Each row is a point. The points of each table are mixes of a few directions, plus a little noise. How many directions does each table use, and how many do they share? Where both have some left over, give the other angles between the two spaces (their principal angles), to ten degrees, smallest first.
(in the rows, 128 means zero)

First, 7 rows:
[[116 131 132]
 [149 105 107]
 [162 116 115]
 [ 84 128 134]
 [117 100 108]
 [155 121 119]
 [112 196 181]]
Second:
[[162 109 110]
 [105 174 166]
 [187 133 126]
 [120 110 115]
 [ 95 134 136]
 [101 106 113]]
Directions: first 2, second 2, shared 2

First, 8 rows:
[[138 125 147 152]
 [111  77 129  69]
 [179 126 122 146]
 [111 106 168 148]
 [108 147 138 149]
 [139 162  80 106]
 [116 140 148 157]
 [121 139  94  93]]
Second:
[[106  86  74 170]
 [133 138 141 117]
 [126 124 125 132]
 [142 156 163 100]
 [149 168 177  87]
 [127 125 124 129]
 [113 100  93 157]]
Directions: first 3, second 1, shared 0; angles 90

First:
[[118  83  88 112 121 165]
 [113 101 107 106 123 148]
 [134 106 105 135 125 149]
 [140 197 190 149 139  70]
 [ 85 139 149  72 127 107]
 [153 105  99 160 126 155]
 [134 139 137 137 130 120]
 [117 118 121 113 126 134]
 [157 164 155 169 135 103]]
Second (6 x 6):
[[128 136 136 121 104  95]
 [127 101 135 128 158 169]
 [127 153 130 159 112 110]
 [116 141 172 175  99  99]
 [141 117  70  92 176 184]
 [132 118 124  94 120 113]]
Directions: first 2, second 3, shared 0; angles 40, 50

First:
[[117 115 123 116  92 143 147 124 158]
 [128 131 125 125 118 135 123 127 144]
 [116  74 110 128 120 128 160 119 111]
 [140 188 183 136 192  91 117 142  59]
 [136 126 120 115 131 115 133 150 136]
 [118 146 136 155 119 158  98  90 133]
 [123 111 153  81 122  87 205 168 111]
 [134 143 105 132 106 153  91 124 180]
 [139 118  97 165 151 144  75 107 117]]
Second (10 x 9):
[[121 115 127 152 119  76 131 124 150]
 [149 145 164 129 131 147 113 139 151]
 [105 185 128 137 168 138 114 139 170]
 [126  81 156 152  95 138 145 103 153]
 [110 106 139 151 115 137 141 106 158]
 [160 169 114  84 165 131 107 169  71]
 [120 115 114 105  91 193 135 101 109]
 [ 99  92 111 157 151  81 158 120 124]
 [128 145 114 115 178 128 131 150  94]
 [162 128 115  97  67 110 106 129 100]]
Directions: first 4, second 5, shared 2; angles 70, 80

First:
[[118 124 138 140 131 109 121 135 135 150 158]
 [209 163 153 187 190 107 137  99 217  39 106]
 [113 145 109 123 109 121 133 126  82 125 122]
 [ 88 114 134 115 132 139 123 125 112 142 146]
 [ 96 127 119 129 126 138 120 115  98 136 129]
 [117  97 127 104 117 160 120 136 132 159 119]
 [116 100 130  95 118 159 127 137 128 149 120]
 [167 166  81 134  67  87 140 153  72 144 104]
 [153 122 142 161 159 134 116 111 182 116 123]
 [104 122 149  93 132 124 144 143 122 121 154]]
Second (8 x 11):
[[123 138 125 125 157 114 121 115  87 102 174]
 [ 92 151 147 145 114 107 121 122 146 112 117]
 [130 128 112 117 181 121 155 118  57 114 191]
 [ 99 140 140 143 113 119 148 130 151 133 102]
 [155 124 120 112 147 128  85 121  95 105 171]
 [143 111 124 126 108 148 141 141 161 159  88]
 [ 87 149 150 150 100 112 138 128 165 126  94]
 [196  82 106 103 103 176 114 151 163 174  86]]
Directions: first 5, second 3, shared 1; angles 70, 90

First, 8 rows:
[[109  27 114  99 123  85 168 132 133 128 157 181]
 [112 119 130 144 132 135 122 121 130 113 126 129]
 [141 123 126 110 118 113 138 128 138 143 142 126]
 [149 169 133 125 114 131 116 116 147 143 137  88]
 [147 196  82 119 172 176 107 179  56 131  49 121]
 [131 100 152 114 106  98 152 120 146 140 158 147]
 [107 136 108 160 147 155  98 116 135 101 116 103]
 [127 153 178 151 111 130 126 113 139 123 138 129]]
Second, 11 rows:
[[140  82 103 209 132 168  85 105 113  91  70 137]
 [137  92 109 191 131 159  94 110 116 100  83 135]
 [130 118 122 147 129 138 118 123 125 119 115 130]
 [117 171 152  52 124  90 168 149 142 162 181 120]
 [122 153 142  85 126 106 151 141 136 148 159 124]
 [128 129 129 126 128 127 129 128 128 129 129 128]
 [120 158 144  74 125 101 157 144 138 152 167 123]
 [139  85 104 204 132 166  87 106 114  94  74 137]
 [120 159 145  74 126 101 157 144 138 152 166 122]
 [133 109 117 162 130 145 110 118 122 112 104 131]
 [121 152 141  85 126 107 151 140 136 147 159 124]]
Directions: first 4, second 1, shared 0; angles 40

First:
[[ 98 122 134 119 106 114 139 116  99 113 137 127 153 102 149 152 108  96]
 [127 132 152  97 162 154 134 138 138 113 123 144 154 140 105 131 151 131]
 [112  84 111 116 102 133 121 131 128 129 101 163 154 149 132 129 146 113]
 [ 99 131  92 140 101 132  64 152 135 210 119  94  77 149  98 105 124 132]
 [132 128 104 179 126  99 115  99 178  58  54  64 132 152  98  81 136 167]
 [198 165 132 183 119  87 180 105 100 135 205 123  66  73 200 144  76 142]
 [149 107 122 144 117 113 153 111 132  90 115 147 143 129 151 128 130 132]
 [114 151 147 106 152 145 120 140 124 143 143 117 127 123 108 134 128 125]
 [114 133 163  79 165 161 137 141 126 115 134 153 167 131 108 145 149 117]
 [135 128 125 118 128 143 118 146 122 175 150 149 107 134 130 132 132 127]]
Second (11 x 18):
[[102 151 150 111 143 128 114 131 105 144 138 133 137 107 114 141 115 128]
 [160 106 133 108 149 141 137 138 113 167 129 182 122 126 135 117 147 128]
 [ 88 153 146 137 138  92 113 104 103 112  96  70 140  79 102 111  96 123]
 [109 150 145 139 153  96 120 105 110 112  90  82 133  86 102 101 105 134]
 [159 135 119 141 127 150 138 136 167 105 147 139 119 169 134 139 146 155]
 [ 80 164 159  82 134 160 103 157  96 174 190 170 143 118 118 190 117 121]
 [145  84 105 151 119  88 143 103 121 120  66  96 121 110 138  71 124 106]
 [174  86 117 127 139 129 148 130 125 151 106 167 116 134 143  97 148 124]
 [ 92 156 140  92 113 174 109 163 125 153 205 172 137 149 131 199 128 125]
 [140 104  99 151 102 118 138 117 148 102 109 102 121 146 144 115 132 120]
 [157 120  92 169  93 134 145 123 191  65 133  97 114 188 146 133 145 146]]
Directions: first 5, second 4, shared 2; angles 30, 90

First, 11 rows:
[[ 96 153 105 138 163  29 154 171 148 129 100 128  89  91 103 157 201 116
  130 140]
 [144 107 104 124 138 152 126 135  91 114 137 124 129 128 119 110 118 145
  122  97]
 [144 140 182 144 109 184 146  64 166 164 131 112 204 177 140 164  91 172
  187 148]
 [140 116 128 125 121 159 121 118 115 125 137 127 139 138 133 116 107 135
  126 118]
 [146 113 109 131 146 153 142 124  99 125 132 117 149 137 112 128 122 167
  146  97]
 [109 146 112 137 157  62 153 154 141 132 107 125 108 107 106 154 181 131
  139 133]
 [ 94 152 179 108  62 108  68 128 182 127 135 163  78 113 183 102 107  21
   64 198]
 [113 146 166 126  96 123 110 112 169 140 128 139 124 133 154 133 116  92
  119 168]
 [141 108 107 120 132 152 119 135  94 113 138 128 123 127 125 105 115 133
  113 103]
 [132 118 102 127 146 121 134 145 104 118 127 125 118 119 114 122 141 140
  125 106]
 [148 109 113 127 137 164 133 121  97 122 137 120 146 139 120 118 111 158
  137  99]]
Second:
[[138 141 115 141 162 149 170 129 124 110  98  78 117 132  98 172 110 163
  186  81]
 [129 112 119 127 130 106 121 129 114 147 148 157 157 127 129 106 162 144
  107 143]
 [148 130 133 127 125 208 134 113 119  95 114  83 108 144 126 144  52 130
  162  83]
 [142  93 134 111  92 160  82 111 100 141 174 172 164 141 158  65 115 121
   74 147]
 [117 136 145 120 104 122 105 129 145 127 130 140 110 122 148 118 120  88
  104 152]
 [108 142 154 118  95 113  99 130 158 126 129 145  97 118 156 117 119  70
   95 164]
 [133 119 118 131 138 120 134 128 115 137 135 135 148 130 121 123 147 150
  129 125]
 [108 151 111 147 172  48 173 151 148 141  99 117 122 109  95 174 196 153
  162 132]
 [149 124 128 127 128 197 136 115 113 103 119  91 121 144 124 139  68 140
  157  86]
 [108 128 147 117  96  88  90 132 147 146 148 174 124 116 158  95 153  81
   73 182]
 [128 133 107 142 165  95 164 138 123 136 114 116 140 124  98 156 167 169
  160 113]]
Directions: first 3, second 3, shared 2; angles 80

First, 10 rows:
[[104 107 110 107 160 140 129 127 110 118 139 117 143 170 144 112 156 143
   98 114 109 150 150 118]
 [121 123 124 124 136 130 128 128 123 126 131 125 133 140 132 125 136 132
  121 124 123 134 134 126]
 [141 140 137 140 112 123 128 131 136 133 121 134 120 105 119 137 115 120
  142 135 137 116 115 133]
 [171 167 158 166  73 105 127 131 158 146 108 146 101  52  98 155  77  99
  180 151 159  87  87 146]
 [ 84  87  97  89 184 152 129 124  97 110 150 109 158 207 159  99 179 160
   73 105  95 172 171 110]
 [100 102 106 103 164 143 129 126 108 116 141 115 146 179 147 111 161 147
   94 113 108 155 155 117]
 [191 184 175 184  48  95 127 133 172 153  97 153  86  18  84 167  54  85
  205 162 173  66  65 152]
 [139 138 135 137 115 123 126 128 136 132 123 132 120 109 121 136 116 121
  142 134 136 117 118 134]
 [127 127 126 126 129 128 127 127 128 127 128 127 128 132 130 128 129 130
  126 127 128 130 130 127]
 [104 106 110 108 158 141 128 125 112 118 139 119 144 170 143 113 155 144
   98 116 111 150 151 118]]
Second (8 x 24):
[[162 177 149 172  85  94 128 132 172 148 116 170  97  54 122 147  83 116
  152 136 142  75  90 134]
 [164 135 153 147 105 124 132 119 138 138 113 137  99  80 102 153  94 110
  165 154 153 109  99 142]
 [174 130 156 156 124 119 144 105 145 146 116 172  69  68 118 160  82 123
  145 157 150 100  88 133]
 [149 119 146 131 114 137 128 122 119 129 116 112 118 109 100 146 112 109
  163 150 150 132 114 140]
 [ 98 112 110 107 147 140 123 134 110 117 139 102 158 175 138 110 160 139
  106 110 111 154 156 121]
 [ 99 101 105 106 172 140 131 122 113 119 144 128 142 178 156 109 162 154
   81 111 100 152 157 113]
 [105 129 117 112 117 136 116 144 116 117 128  89 167 157 121 113 150 120
  137 116 125 146 147 132]
 [ 72 119  88  99 162 133 120 143 114 112 152 111 176 200 168  87 183 156
   73  88  87 155 176 110]]
Directions: first 1, second 3, shared 1

First, 11 rows:
[[137  87 125 113 123  99 139 138 132 141 118 160 163 124 145 134 129 121
  123 135 129 124 100 133 129 107 146 120  99 101 119 128]
 [126 104 132 109 116  94 131 141 138 122 137 125 156 106 145 118 132 147
  110 147 132 133  94 128 131 121 107 142 125  95 113 146]
 [123 127 128 118  93 114 115 120 146 123 123  93 133  94 125 101 124 156
   91 142 113 144  98 145 112 115 110 119 134 112 123 129]
 [164 166  89 148 111 146 135 158  71 186 126 130 119 102 134 119 135 109
  116 102  72 126 141 105 152 111 224 118 176 123 127  94]
 [119 111 136 127 141 122 125 115 139 123 134 149 130 137 124 133 116 126
  135 122 135 130 130 136 122 130 134 122 105 131 132 121]
 [ 96 160 148 128 130 122 100 112 147  89 171  76 101 105 116 105 118 177
  114 133 137 146 134 126 130 161  70 166 162 131 124 143]
 [176 178 107 148 116 239 177 151 104 138  15  87  94 211 108 169 191  47
  169 152 155  82 170 119 103 111  71  78 137 198 153 162]
 [127  92 124 117 115  99 123 119 138 141 130 156 152 109 133 118 111 133
  110 123 114 138 101 144 122 108 167 111 103 106 124 108]
 [128 152 144 131 162 170 152 142 131  90 108 101 108 187 126 163 165 106
  176 154 186 103 162 106 132 159  28 155 137 163 133 184]
 [ 92 119 146 141 176 103  97  91 132 120 200 178 111 126 117 128  78 146
  146  81 123 145 160 129 144 162 184 149 115 135 135  87]
 [122 107 128 126 126 101 119 121 131 138 147 152 141 108 132 119 108 138
  117 117 113 139 115 134 131 121 166 126 117 111 124 108]]
Second (11 x 32):
[[164 112 146 158 118 106 168 152 130 113 125 156 136 153 169 112 128 140
  180 113 175 121 161 102 168 164 102 174 121 108 143 160]
 [ 89 120 110 112 137  63  89 111 111 143 144 132 135  84  97 128 129 145
   69 139  65 150  99 131 114 113 168 150 145 106 127 121]
 [163 104 148 165 105  74 160 148 133 115 146 164 141 128 177  88 110 167
  169 100 163 135 156 102 179 170 124 189 125  86 144 151]
 [157 118 138 150 145 125 176 159 117 111  94 153 133 187 151 151 162 103
  189 137 181 102 166  94 155 158  72 173 121 131 146 184]
 [154 127 142 144 112 147 149 138 141 119 132 132 128 140 155 111 115 136
  161 112 162 124 145 125 146 143 116 126 119 126 130 128]
 [118 132 128 121 108 128 102 111 140 136 157 116 126  87 125 100  97 154
   97 113 103 147 108 149 120 116 166 103 131 119 117  89]
 [108 143 125 109  98 156  82  96 151 144 170  96 120  66 115  93  80 158
   74 109  86 155  91 170 103  98 187  63 130 129 105  57]
 [122 126 125 126 134 116 126 128 122 129 125 131 130 128 123 133 134 126
  123 133 121 128 126 125 127 128 128 137 131 126 130 134]
 [117 122 118 125 157 100 135 137 105 127 102 141 132 152 112 162 165 105
  130 152 123 116 134 108 126 131 106 163 134 130 138 166]
 [ 92 157 107  88 152 197  95 107 125 142 107  86 112 131  76 172 147  83
   88 157  95 118  99 158  72  81 130  54 129 177 109 100]
 [122 149 122 110 141 196 125 123 132 130 106 102 115 152 108 158 143  91
  129 143 135 112 124 144  99 106 109  76 122 168 118 118]]
Directions: first 5, second 3, shared 1; angles 40, 80

First (9 x 32):
[[111 112  93 111 100 129 119 118 154 107 202 132 184 152 132 153 120 116
  140 107 150 125 167 142 124 144 124 110  99 135 115 100]
 [ 85 131  67 195 106 123 104 145 163  46 212 126 173 234 120 124 113 148
  137  94 155 141 140 120  47  93 134 116  47 210  75 138]
 [106 125  93 151 111 126 114 133 149  88 183 129 162 178 125 134 119 133
  134 108 144 132 144 129  94 119 130 117  87 162 102 124]
 [155 134 171 105 151 130 144 125 101 175  57 128  83  69 129 118 138 123
  117 153 106 124 105 124 167 136 127 141 178  88 159 137]
 [151 128 161  95 141 131 141 121 109 171  80 129 101  72 132 128 135 118
  122 148 113 121 120 131 170 145 125 136 172  86 155 124]
 [139 139 153 141 148 127 135 135 110 142  75 125  87 111 125 109 134 138
  120 143 113 130  99 118 130 117 130 141 148 123 138 148]
 [125 115 115  97 111 131 126 116 140 132 168 131 164 120 134 150 125 113
  135 119 139 123 157 143 145 150 123 116 124 113 131 103]
 [130 120 125 105 120 130 129 120 132 137 143 129 144 115 132 140 128 118
  132 126 132 124 143 136 144 143 125 122 132 114 134 112]
 [150 148 171 152 163 127 140 141  96 154  33 123  55 101 122  94 138 145
  113 155 100 131  76 108 131 106 133 152 163 122 145 165]]
Second, 9 rows:
[[136  83 103 147  86 137  98 168 132 112 145 126 184 125 162 146 115 154
  147  94 119 147 165 106 126 149 140 111 110 161 123 177]
 [131 116 120 138  97 123 106 156 103 126  90 115 121 135 148  82 115 163
  132 101 102 142 127 129 115 121 128 138  89 161 119 147]
 [136 148 164 108 175 121 157 115 123 160  95 139  80  85 114 130 149 103
  110 162 129 111  97 127 149 128 130 136 180  88 152 110]
 [125 155 151  66 159 120 162  80 128 165 133 138  96  96 105 131 142  82
  112 158 143 101 116 162 163 137 113 135 161  67 147  53]
 [104 114  99 165 127 113 118 166 147  88 165 141 145 157 139 120 131 138
  126 104 141 131 126 107  80 117 146 118  92 180 104 138]
 [121 152 113 137 109 145 121  83 134 107 157 107 147 189 101 140 109 129
  140 134 137 135 140 153 121 110 104 132 103 125 112 120]
 [119 109 108 132 110 120 115 151 134 115 147 132 149 133 145 120 125 137
  132 104 130 131 141 124 114 133 135 122 102 154 117 128]
 [126 127 109 190 113 146 108 138 140  86 146 116 155 184 121 146 114 155
  142 121 130 147 134 106  96 110 130 122 109 166 107 186]
 [152 146 182  70 175 126 166  98 112 193  75 140  74  47 116 137 152  90
  110 173 122 105 103 139 188 147 123 139 207  49 171  96]]
Directions: first 2, second 5, shared 2
